Rows are points. The ring and each string are closed loops that go straight from each point to the next, and from the last back to the first. Before rounding, they use only three directions, however many columns there are. Count how often each string passes through the ring. Passing back the other way cancels.
(in the rows, 128 means zero)

Ring (7 x 3)
[[180 143 159]
 [144 167 146]
 [127 154 127]
 [132 115 115]
 [161  86 120]
 [187  87 134]
 [195 112 151]]
String (18 x 3)
[[157 114 102]
 [127  94 108]
 [110  95 121]
 [128 114 137]
 [146 132 124]
 [139 154 110]
 [101 173 123]
 [127 180 117]
 [159 144 124]
 [139 133 145]
 [110 153 147]
 [101 167 128]
 [135 152 113]
 [143 140 110]
 [113 122 102]
 [117 100 120]
 [141 108 134]
 [159 122 127]]
Times through: 1
String (18 x 3)
[[214 113 151]
 [189 137 131]
 [169 132 140]
 [161 139 158]
 [151 170 171]
 [143 185 153]
 [149 171 129]
 [150 147 128]
 [142 132 136]
 [122 126 136]
 [138 118 134]
 [125  98 126]
 [140  81 109]
 [167  83 105]
 [180 113 113]
 [164 110 137]
 [178  89 147]
 [208  80 160]]
Times through: 3

Ring (8 x 6)
[[133 129 121 174 117 115]
 [103 128 137 195 136 115]
 [ 85 126 147 183 148 121]
 [ 79 124 150 138 153 134]
 [ 98 125 142  90 141 140]
 [118 128 135  72 128 138]
 [148 133 121  88 108 127]
 [151 132 116 117 105 121]]
String (25 x 6)
[[ 76 106 127 141 158 157]
 [101 117 128 132 140 142]
 [102 120 131 121 139 141]
 [111 142 156  96 130 116]
 [111 146 163  48 130 121]
 [115 126 134  38 130 149]
 [118 107 106  84 131 163]
 [118 117 118 113 130 145]
 [118 135 141 112 126 122]
 [127 152 160  60 119 110]
 [128 139 143  36 121 132]
 [117 113 116  55 131 161]
 [110 124 135  46 134 151]
 [ 99 127 145  54 140 146]
 [ 91 107 122 105 148 161]
 [ 94 107 118 133 146 155]
 [109 137 148 119 132 119]
 [ 95 146 170 107 140 110]
 [ 66 136 174 127 160 122]
 [ 50 107 144 172 174 151]
 [ 86 107 122 165 151 149]
 [102 129 142 137 138 126]
 [103 143 160 122 135 111]
 [ 73 144 180 123 154 112]
 [ 59 117 153 139 167 144]]
Times through: 4

Ring (9 x 9)
[[145 125 127 127 175  95  97 122 116]
 [133 152 130 118 152 105  98 126 117]
 [105 172 146 105 135 127 108 146 131]
 [ 83 170 147 108 118 136 130 153 142]
 [ 78 158 136 119 106 131 148 145 143]
 [ 89 124 120 139 116 114 160 130 141]
 [105 104 127 140 150 107 146 132 140]
 [127  95 137 134 186 103 120 136 135]
 [143 108 133 130 189  96 101 128 123]]
String (23 x 9)
[[ 89 134  93 152  79 101 175 107 130]
 [ 74 117 115 146 101 116 181 130 148]
 [ 81 104 137 137 140 122 164 147 155]
 [ 96  97 125 144 144 110 159 134 146]
 [102  92 157 126 190 123 133 160 154]
 [111 114 143 126 169 115 125 144 140]
 [118 123 112 140 134  98 136 116 125]
 [128 102 105 151 146  87 138 108 122]
 [137  73 131 144 201  93 122 129 133]
 [126  78 181 114 247 124  97 174 153]
 [118 107 155 121 193 118 113 153 142]
 [115 129 121 133 139 104 130 124 128]
 [124 107  89 159 121  81 151  95 118]
 [114  91 113 151 149  95 151 119 134]
 [ 97  90 148 133 176 120 144 154 154]
 [ 91 110 168 115 182 136 130 171 159]
 [107 132 130 128 140 113 132 134 134]
 [104 134  88 153  87  92 163  98 121]
 [ 75 136  94 152  66 107 188 111 137]
 [ 62 140 139 125 106 136 168 153 156]
 [ 75 138 163 110 147 143 140 169 158]
 [ 98 136 143 120 145 124 131 147 141]
 [101 138  95 147  90  98 159 105 124]]
Times through: 4
String (17 x 9)
[[128 143 159 105 187 121  87 153 131]
 [129 168 154  99 168 121  80 147 123]
 [108 171 174  88 172 141  86 169 138]
 [ 95 168 179  88 168 148  97 177 147]
 [ 67 197 195  72 145 171 105 196 159]
 [ 70 185 131 114  79 135 150 142 140]
 [ 87 160  97 141  67 107 165 109 126]
 [100 140 124 130 123 113 140 130 133]
 [ 91 131 147 120 146 128 137 153 147]
 [ 80 108 143 132 145 127 159 153 156]
 [ 99  87 115 153 140 102 167 125 143]
 [120 103  97 156 128  86 151 103 123]
 [125 115 100 149 131  88 140 104 119]
 [141  97 109 148 165  83 123 108 118]
 [162  90 121 141 202  81  97 114 114]
 [146 124  92 149 134  76 121  91 105]
 [118 134 139 121 160 113 113 139 131]]
Times through: 2

Ring (8 x 12)
[[160 117 130 133 115 138 154 152 137 125 131 102]
 [152 114 105 142 108 127 157 159 125 156 124 105]
 [140 116  87 132 111 114 132 139 114 152 128 112]
 [127 127  97 114 124 116  94 104 117 116 139 118]
 [123 137 123 106 136 132  75  83 132  84 147 118]
 [131 140 151 103 141 147  79  82 147  61 151 113]
 [148 133 161 105 136 151 103 102 151  59 149 107]
 [158 124 153 114 127 147 129 127 147  81 142 104]]
String (16 x 12)
[[119 135 107 135 125 134 102 107 130 137 133 114]
 [122 137 119 127 130 138  95  99 135 117 138 114]
 [112 146 131 107 142 140  59  66 139  77 150 119]
 [129 137 135 127 131 147 103 105 144 108 139 110]
 [137 132 136 117 130 141 104 106 140  94 142 110]
 [148 134 163  85 142 144  82  85 148  28 158 111]
 [163 129 182  78 143 150  93  93 155   7 161 107]
 [157 129 167 118 130 158 128 124 157  76 143 101]
 [143 130 141 141 123 154 137 134 149 127 132 103]
 [167 115 140 139 113 146 169 164 144 128 128  98]
 [174 103 116 134 104 126 179 178 127 140 125 100]
 [163 104  96 147 100 120 181 181 120 173 118 102]
 [145 114  89 157 103 124 166 168 121 189 116 105]
 [149 104  67 125 103  95 143 154  98 159 126 114]
 [144 108  69 106 111  89 115 129  95 127 135 119]
 [126 122  77 119 118 105 100 112 106 137 134 120]]
Times through: 1

Ring (9 x 14)
[[151 153 142 111 129 110  97 123 159 160 134 169 164 146]
 [122 186 143 111 136 113  97 111 142 163 148 147 176 129]
 [100 197 136 110 144 123 110 107 125 157 157 115 173 112]
 [ 98 167 128 117 139 137 136 110 116 147 158 100 162 107]
 [112 122 123 126 127 147 158 115 118 138 153 103 150 114]
 [136  80 119 130 119 151 169 128 128 130 141 114 135 126]
 [164  67 115 121 124 144 160 148 147 128 126 129 119 140]
 [178  86 118 109 133 130 134 158 162 134 118 147 118 150]
 [173 121 132 108 131 115 108 143 168 150 122 169 141 154]]
String (18 x 14)
[[190 122 139 106 127 103  90 146 183 157 115 196 146 167]
 [175 149 125  91 153 108  91 160 173 148 117 157 129 150]
 [158 136 127 105 140 119 111 143 158 147 128 148 139 142]
 [166 146 129  99 145 111  98 148 166 150 123 157 139 147]
 [174 145 141 105 131 102  86 137 175 160 123 187 155 159]
 [164 146 156 119 112 100  85 113 171 171 132 205 180 161]
 [142 159 154 122 115 107  94 104 156 170 142 184 185 147]
 [112 228 153 105 141  99  71 100 144 176 153 156 194 127]
 [107 218 136  99 156 113  91 116 134 161 152 120 170 115]
 [119 182 129 103 151 122 110 125 135 151 146 117 156 119]
 [123 156 134 116 133 126 121 116 135 152 147 131 162 125]
 [105 179 144 122 127 123 114  96 127 162 159 135 184 120]
 [ 89 227 146 110 144 114  94  94 123 168 164 124 192 110]
 [100 230 143 102 152 109  85 105 132 168 157 127 183 115]
 [120 206 139 101 150 109  88 119 142 162 147 136 170 124]
 [137 156 129 107 142 122 113 131 145 149 139 133 150 130]
 [148 132 137 118 123 121 117 122 151 153 137 158 158 142]
 [170 114 146 123 110 112 108 122 167 159 128 192 163 160]]
Times through: 2
String (24 x 14)
[[135 180 130  98 152 114  98 134 148 153 138 133 151 129]
 [126 200 139 100 149 108  86 122 147 162 143 142 167 128]
 [123 187 133 103 149 116 101 123 140 156 145 129 161 124]
 [101 227 137  98 158 112  88 114 131 163 155 118 174 112]
 [ 86 235 140 104 154 115  94 101 121 165 163 111 184 105]
 [ 98 182 142 122 129 126 118  95 122 160 161 126 184 115]
 [126 133 137 127 119 131 133 109 134 151 148 140 166 129]
 [117 161 130 113 139 129 124 119 130 149 149 118 158 119]
 [101 198 124 101 160 127 115 123 123 148 153  94 155 106]
 [ 66 249 127  97 172 127 107 108 105 155 170  69 172  86]
 [ 87 197 138 117 138 128 119  96 115 158 165 109 182 106]
 [117 144 143 130 115 129 129  99 130 156 154 142 177 127]
 [131 141 133 119 128 128 126 118 138 150 144 136 159 130]
 [115 195 132 102 152 118 102 121 135 156 148 121 163 118]
 [129 168 129 105 147 122 111 129 141 150 142 126 152 125]
 [138 138 139 121 122 122 119 115 145 155 142 154 165 137]
 [137 159 130 106 142 120 110 131 146 151 138 136 151 131]
 [142 173 132 100 149 112  96 135 153 154 135 142 152 135]
 [147 152 132 107 139 117 107 133 152 152 134 147 151 138]
 [153 175 131  94 153 107  87 144 161 155 128 149 146 140]
 [174 148 146 108 126  99  81 131 177 165 124 196 162 161]
 [171 132 150 118 114 104  92 122 173 165 127 201 168 162]
 [152 121 141 123 115 120 118 119 154 155 136 168 162 147]
 [141 143 130 111 137 124 119 130 146 148 137 137 149 133]]
Times through: 3

Ring (9 x 14)
[[116 112 130 128 115 104  77 120 132 133 116 163 175 118]
 [123 126 125 136 114 141 124 136 177 149 148 168 142 126]
 [129 132 125 141 114 163 151 144 195 153 164 161 116 128]
 [137 134 130 142 114 176 169 148 194 148 171 140  89 127]
 [147 130 139 135 119 160 152 141 155 126 152 108  82 124]
 [147 122 145 125 122 128 113 128 110 106 122  95 103 120]
 [141 114 146 120 122 106  85 119  88 100 105  98 127 116]
 [128 104 144 119 119  85  55 110  78 103  91 118 162 111]
 [117 103 137 122 116  84  52 111  96 117  96 145 183 112]]
String (25 x 14)
[[145 136 132 131 121 150 143 140 160 130 148 127 100 131]
 [151 144 129 133 123 164 162 146 176 134 160 127  85 137]
 [129 136 125 154 108 203 197 158 237 170 197 161  82 126]
 [113 125 123 160 101 203 189 156 249 184 199 183 103 119]
 [117 120 128 146 107 164 145 141 197 160 165 168 127 118]
 [137 128 133 128 120 132 118 132 144 127 134 133 124 127]
 [143 138 128 126 124 133 124 135 151 128 137 138 122 135]
 [125 128 123 131 117 127 110 132 165 144 138 170 153 130]
 [141 134 129 122 125 118 106 129 135 122 125 138 135 134]
 [127 120 132 128 118 118  97 126 135 129 124 146 148 122]
 [115 109 133 131 113 111  83 121 133 134 120 158 167 114]
 [136 125 134 125 121 120 104 127 130 122 125 132 133 125]
 [133 123 131 120 123 102  83 121 118 119 112 142 156 127]
 [116 112 129 122 117  88  59 115 116 127 104 165 190 120]
 [ 98  98 129 132 108  95  57 114 134 144 112 186 206 109]
 [101 101 130 137 106 114  80 121 150 149 126 180 185 108]
 [106 112 124 137 109 121  93 126 167 154 135 190 181 118]
 [130 136 120 131 119 135 123 136 175 145 145 170 143 135]
 [135 138 123 133 119 147 138 140 181 145 153 160 125 135]
 [139 140 124 135 119 157 151 144 187 145 160 153 111 135]
 [143 134 132 127 122 136 126 135 147 125 138 129 114 131]
 [126 121 133 139 112 151 134 137 170 143 151 147 121 119]
 [119 120 131 151 105 180 163 146 207 162 176 159 107 115]
 [126 125 131 149 108 182 168 148 204 158 176 150  97 119]
 [129 123 134 139 113 156 140 139 171 142 153 141 112 120]]
Times through: 1

Ring (7 x 14)
[[131  88 129 123 137  95 121 137 114 113 121 135 124 122]
 [141 117 110 124 124  99 112 128 114 118 133 135 123 105]
 [146 145 106 125 111 121 116 122 121 135 154 129 124 101]
 [134 171 115 128 107 145 132 127 137 147 152 116 135 121]
 [118 181 122 129 111 148 140 135 147 143 129 108 147 140]
 [108 143 138 128 127 132 143 145 142 130 109 111 147 154]
 [119  85 145 124 142 105 134 145 122 116 114 127 131 142]]
String (25 x 14)
[[136  96 130 123 131 107 124 133 116 124 139 133 122 119]
 [141  58 136 121 142  89 119 135 104 114 138 142 113 114]
 [128  83 122 122 141  78 113 139 110  99 102 138 126 121]
 [121 122 122 125 131 102 123 140 125 112 104 126 136 131]
 [126  96 140 124 135 113 133 140 122 124 129 127 128 134]
 [119  58 165 123 148 113 144 149 120 124 129 128 125 150]
 [ 95 123 151 127 140 124 149 156 143 120  87 111 151 171]
 [105 166 127 129 123 131 139 145 147 127  98 109 153 153]
 [106 181 122 129 117 137 138 142 149 130 101 107 154 151]
 [ 92 235 113 133 106 155 145 145 169 135  83  92 172 165]
 [105 207 114 131 109 145 138 140 156 135 101 102 159 150]
 [123 144 127 127 121 130 134 136 134 133 128 118 138 135]
 [127 112 142 125 128 130 139 138 128 136 142 122 130 136]
 [108 155 139 129 123 144 147 144 147 138 117 107 148 156]
 [101 155 141 129 126 140 148 148 149 132 104 106 153 163]
 [123 101 147 125 134 125 140 141 128 132 134 122 130 141]
 [119 128 131 126 128 120 133 140 132 125 118 120 138 138]
 [113 135 125 126 130 110 130 143 133 115  97 120 144 142]
 [127  98 138 124 134 112 131 139 122 124 130 128 127 132]
 [133  46 150 121 148  94 129 141 107 116 134 139 116 128]
 [136  67 128 121 142  79 114 137 105 104 119 142 118 115]
 [133 130 100 124 125  87 107 131 117 105 106 134 131 109]
 [131 127 119 125 124 112 122 133 123 123 128 127 130 120]
 [140  84 133 123 133 107 124 133 112 125 147 135 117 116]
 [145  73 128 121 135  94 116 130 105 118 145 142 112 107]]
Times through: 3
String (25 x 14)
[[130 118 138 126 125 132 138 135 128 139 148 122 128 132]
 [114 176 131 130 113 155 146 138 150 147 131 105 148 148]
 [ 93 249 108 134 102 159 144 142 171 138  86  90 174 162]
 [114 164 124 128 119 134 137 140 143 132 114 112 147 144]
 [121 126 137 126 127 128 138 140 133 132 128 119 136 140]
 [116  93 157 125 138 128 147 146 130 132 130 120 133 152]
 [107  90 161 125 144 121 148 152 133 124 111 118 138 162]
 [120  62 164 123 147 115 144 148 121 126 131 127 126 149]
 [113  68 157 123 150 103 139 151 122 114 107 127 132 153]
 [114 108 132 124 138  99 128 145 126 109  95 125 138 142]
 [125 120 126 125 128 112 127 137 126 122 121 125 133 130]
 [131  89 138 123 135 110 129 137 118 124 136 131 123 127]
 [137  64 138 121 141  93 122 137 107 115 134 139 116 120]
 [137 105 109 122 130  83 107 131 110 105 115 139 124 107]
 [133 138 107 125 121 104 115 130 122 118 121 129 131 113]
 [136 114 124 124 125 114 124 132 120 127 139 129 125 118]
 [144  93 130 123 128 112 124 129 113 130 156 135 116 111]
 [156 149  88 124 108 106 102 115 113 127 154 137 119  82]
 [151 181  81 127 100 117 104 114 123 131 148 129 127  87]
 [135 180  96 127 106 124 117 124 132 131 132 121 137 110]
 [136 128 125 125 120 126 128 130 125 136 148 125 127 119]
 [148 137 123 126 111 142 130 122 125 151 179 125 120 109]
 [141 188 109 129  98 156 131 120 139 157 170 114 133 112]
 [127 192 107 129 104 143 130 128 143 142 136 112 143 124]
 [126 162 119 128 114 135 132 132 137 137 133 116 139 129]]
Times through: 5

Ring (9 x 14)
[[117 174 131 149 134 164  96 152 192 150 110  72 128 165]
 [115 168 132 142 128 164  95 157 199 139 111  82 127 159]
 [122 155 132 138 124 157 101 152 182 126 117 102 126 143]
 [142 131 132 134 118 139 118 138 137 104 129 140 124 110]
 [166 109 133 135 117 121 136 118  80  88 141 179 120  77]
 [171 108 133 137 120 120 138 113  67  89 142 182 118  74]
 [167 121 133 143 126 127 132 113  74 104 136 165 117  89]
 [151 143 132 149 133 140 119 124 111 125 126 129 120 118]
 [128 167 131 151 135 157 103 143 166 146 114  86 126 153]]
String (30 x 14)
[[142 135 130 139 122 135 123 140 140 112 130 129 131 115]
 [142 125 132 131 114 134 122 142 140  97 132 145 128 104]
 [148 117 134 127 112 136 121 135 122  88 134 164 119  92]
 [151 122 134 132 117 137 120 129 113  95 133 160 117  96]
 [149 132 133 139 123 137 121 131 120 108 130 142 122 108]
 [157 122 131 140 121 125 132 127 105 102 136 153 127  95]
 [171 104 131 137 117 111 145 117  72  86 146 181 126  71]
 [186  89 133 134 115 105 151 104  35  71 152 212 118  48]
 [173 107 135 136 120 123 135 109  59  86 141 190 112  70]
 [158 126 134 140 124 135 123 121  96 104 132 157 116  97]
 [157 128 132 142 125 131 127 123 100 108 133 150 121 100]
 [167 119 131 144 125 120 138 116  78 103 139 162 124  87]
 [170 120 132 146 128 122 137 110  68 104 138 165 120  86]
 [166 129 134 147 131 134 126 110  73 112 132 157 112  97]
 [154 142 135 148 133 146 114 116  97 123 124 139 110 115]
 [146 143 132 145 129 143 116 129 124 123 125 126 121 121]
 [145 144 131 146 130 141 118 132 129 124 126 122 125 123]
 [143 151 129 152 133 139 120 133 135 133 125 109 131 131]
 [127 175 131 156 141 160 101 141 167 156 111  75 126 162]
 [117 183 132 154 140 170  91 148 188 160 106  64 123 174]
 [116 179 133 149 137 172  89 149 189 153 106  72 120 170]
 [104 192 131 152 139 178  83 160 220 166 100  46 127 189]
 [100 193 130 152 138 177  84 165 232 167 101  39 132 192]
 [128 158 129 147 130 148 111 148 172 136 120  92 134 145]
 [135 150 130 145 127 143 115 143 155 127 123 108 131 133]
 [107 176 131 144 129 168  91 164 218 147 108  65 132 171]
 [ 96 184 133 139 128 183  76 170 241 149 101  57 124 183]
 [109 169 134 137 125 173  86 159 208 136 108  84 120 162]
 [128 152 134 138 125 158 101 145 166 124 117 111 120 137]
 [142 140 131 142 124 138 120 138 139 117 127 125 128 119]]
Times through: 4

Ring (7 x 14)
[[147 139 104 152  85  97 123 116 132 137 142 118 155 118]
 [148 167 122 192  88 119 177 137 135  94 137 127 107 135]
 [140 165 137 195 111 141 189 149 136  79 133 132  83 144]
 [131 159 120 178 109 132 168 154 141  89 139 124 115 142]
 [126 122 113 129 125 121 107 134 136 133 143 118 156 127]
 [129  82 123  87 150 118  55 107 126 174 139 119 169 111]
 [136  91 118  98 133 109  63 103 125 173 140 118 170 109]]
String (23 x 14)
[[139 137 120 153 111 119 133 129 133 122 138 123 132 128]
 [151 188  97 208  51  98 189 141 141  90 144 120 131 134]
 [142 156 117 176  95 118 159 136 136 105 139 124 122 133]
 [142 147 150 179 130 146 171 137 130  93 128 135  77 139]
 [140 145 166 183 148 163 182 143 129  82 123 141  52 145]
 [137 141 133 163 123 134 150 137 133 107 134 128 108 134]
 [134 120 153 146 156 151 135 132 128 114 128 133  91 134]
 [131 143 150 172 145 157 168 150 134  87 129 134  78 145]
 [131 199 103 218  75 126 215 176 151  55 144 121 113 155]
 [133 173  98 185  81 113 171 156 146  91 146 117 141 140]
 [129 170  90 177  79 109 161 157 147  96 149 114 156 139]
 [134 153  97 162  88 107 140 141 141 114 146 115 157 131]
 [135 139 110 150 105 114 128 133 136 123 142 119 148 128]
 [131 136  93 138  95 101 111 133 139 135 148 112 178 124]
 [123  81 113  81 147 114  47 112 129 176 143 114 186 111]
 [125  57 145  66 186 136  36 101 120 184 133 124 153 109]
 [133  98 136 113 150 130  89 115 126 150 134 125 136 120]
 [137 120  97 123  98  94  89 115 133 156 146 113 183 114]
 [140 124  95 129  91  91  94 114 133 154 147 113 182 113]
 [137 123 123 138 121 120 115 123 131 134 138 123 138 123]
 [141  96 135 112 141 121  83 103 122 160 134 126 138 113]
 [155 154  85 164  51  75 128 111 134 140 148 113 175 113]
 [140 114 141 135 139 132 114 117 126 135 132 129 116 123]]
Times through: 0

Ring (8 x 14)
[[ 95 115 150 118 103 117 155 114 191 136 155 142 175 129]
 [140 133 130 124 114 144 153 107 139 152 166 122 150 132]
 [186 154 114 131 130 169 136 105  78 158 161 110 114 119]
 [189 159 108 132 143 164 118 112  66 154 143 113  96  98]
 [147 146 125 127 142 133 105 125 109 135 118 135 106  79]
 [115 133 148 122 127 121 108 128 147 119 111 154 128  82]
 [ 83 118 170 117 105 111 125 126 191 111 118 167 161 100]
 [ 75 111 168 115  99 107 142 121 208 118 134 161 177 116]]
String (31 x 14)
[[127 134 136 123 126 128 125 120 141 135 133 138 134 100]
 [109 128 135 121 132 109 119 127 159 132 124 143 135  89]
 [ 93 124 148 119 128 101 111 132 173 119 109 157 138  80]
 [ 89 126 181 118 107 118 103 132 174  95  93 181 144  80]
 [105 130 179 120 100 135 115 124 160 103 110 172 147  97]
 [ 81 121 192 116  91 124 118 126 189  94 106 183 163  99]
 [ 52 107 193 112  90 100 127 129 226  95 110 185 181 102]
 [ 65 108 161 114 109  91 135 127 217 119 127 161 173 104]
 [103 122 144 119 118 113 134 121 173 132 136 144 152 106]
 [104 123 159 119 105 126 137 118 172 124 137 152 160 115]
 [106 124 166 119  97 134 141 115 172 122 140 154 165 122]
 [109 124 150 120 109 125 140 116 169 132 143 144 158 117]
 [ 86 112 139 117 116  99 149 119 200 140 150 139 170 118]
 [ 73 103 141 115 106  94 168 115 222 145 166 136 190 135]
 [ 98 112 142 117 100 119 172 107 196 149 176 130 185 147]
 [143 135 147 124  98 160 157 102 136 143 168 130 158 143]
 [145 139 142 125 112 152 137 110 125 138 149 134 139 120]
 [133 134 134 123 122 134 134 115 139 141 144 133 138 110]
 [162 145 134 127 116 163 139 107 106 145 155 125 132 123]
 [195 158 123 131 118 187 142  99  70 156 167 112 119 131]
 [219 166 103 135 131 194 141  97  42 170 175  96 103 130]
 [177 150  98 130 144 150 135 109  89 167 161 102 111 111]
 [150 141 116 126 136 136 130 115 118 152 147 120 123 105]
 [158 146 128 127 127 151 126 113 106 143 142 127 121 106]
 [215 172 120 135 133 195 114 106  34 148 142 116  87 104]
 [171 153 130 129 128 162 119 113  87 140 138 128 111 102]
 [141 139 127 125 131 134 124 118 125 141 137 131 125 100]
 [152 145 108 127 153 127 111 124 107 148 129 122 103  81]
 [168 156 103 130 165 133  90 128  79 144 111 123  79  61]
 [169 158 127 130 146 150  89 126  77 129 106 138  86  68]
 [155 151 145 127 126 154 105 120  99 123 116 146 110  87]]
Times through: 1

Ring (9 x 14)
[[122 146 130 130 113 119  96 122 110 146 154 133 114 144]
 [102 147 117 130 114 137 104 129 118 175 137 147 115 132]
 [106 137 111 131 118 145 122 132 124 164 129 144 119 121]
 [129 122 111 134 121 144 142 130 127 125 130 129 122 114]
 [156 111 120 134 125 131 154 126 126  82 131 110 127 117]
 [157 120 134 124 128 113 141 123 122  88 124 106 131 134]
 [150 130 141 119 128 104 125 121 118 104 123 109 131 146]
 [144 140 146 121 122  98 104 118 111 116 139 114 125 156]
 [139 143 141 128 116 104  97 117 108 122 154 120 118 152]]
String (25 x 14)
[[ 98 136 108 125 124 150 131 136 130 179 107 147 125 118]
 [146 104 101 142 121 155 169 132 132  90 133 120 123  96]
 [185  94 115 149 118 134 170 122 124  28 161  96 120 105]
 [178 101 120 143 120 128 161 122 123  42 154  98 123 113]
 [194  88 119 142 127 129 184 123 129  16 141  87 130 105]
 [201  89 127 141 127 119 178 119 126   7 145  82 130 113]
 [177 109 130 137 122 115 148 119 119  51 151  97 124 126]
 [149 125 130 130 122 118 129 122 118 100 139 114 124 134]
 [122 142 139 110 132 110 116 127 122 153  99 125 135 149]
 [127 146 150 102 136  95 109 124 120 151  92 120 139 162]
 [177 123 151 125 125  90 124 113 112  61 145  93 128 152]
 [174 121 141 134 119 101 126 115 111  61 159  98 122 142]
 [119 145 134 119 123 115 107 125 117 155 122 131 126 146]
 [116 155 145 113 123 101  87 122 111 165 124 131 125 162]
 [139 148 149 124 116  94  87 115 105 125 154 119 119 162]
 [172 127 142 141 110 100 109 111 103  62 185 102 112 145]
 [145 132 132 133 116 115 114 120 112 106 155 118 118 139]
 [112 148 129 122 120 121 102 126 116 164 129 137 121 144]
 [102 152 127 122 118 125  96 127 116 180 129 144 119 144]
 [ 99 152 125 122 118 128  98 129 117 184 126 146 120 141]
 [ 71 163 116 120 116 141  87 134 119 230 119 165 117 139]
 [ 63 161 105 126 113 155  93 137 121 237 123 172 113 127]
 [153 117 115 147 111 136 136 123 117  84 169 117 112 115]
 [147 122 121 138 116 128 132 123 118  98 152 118 118 124]
 [ 94 145 115 121 123 141 116 134 126 189 109 149 124 129]]
Times through: 4
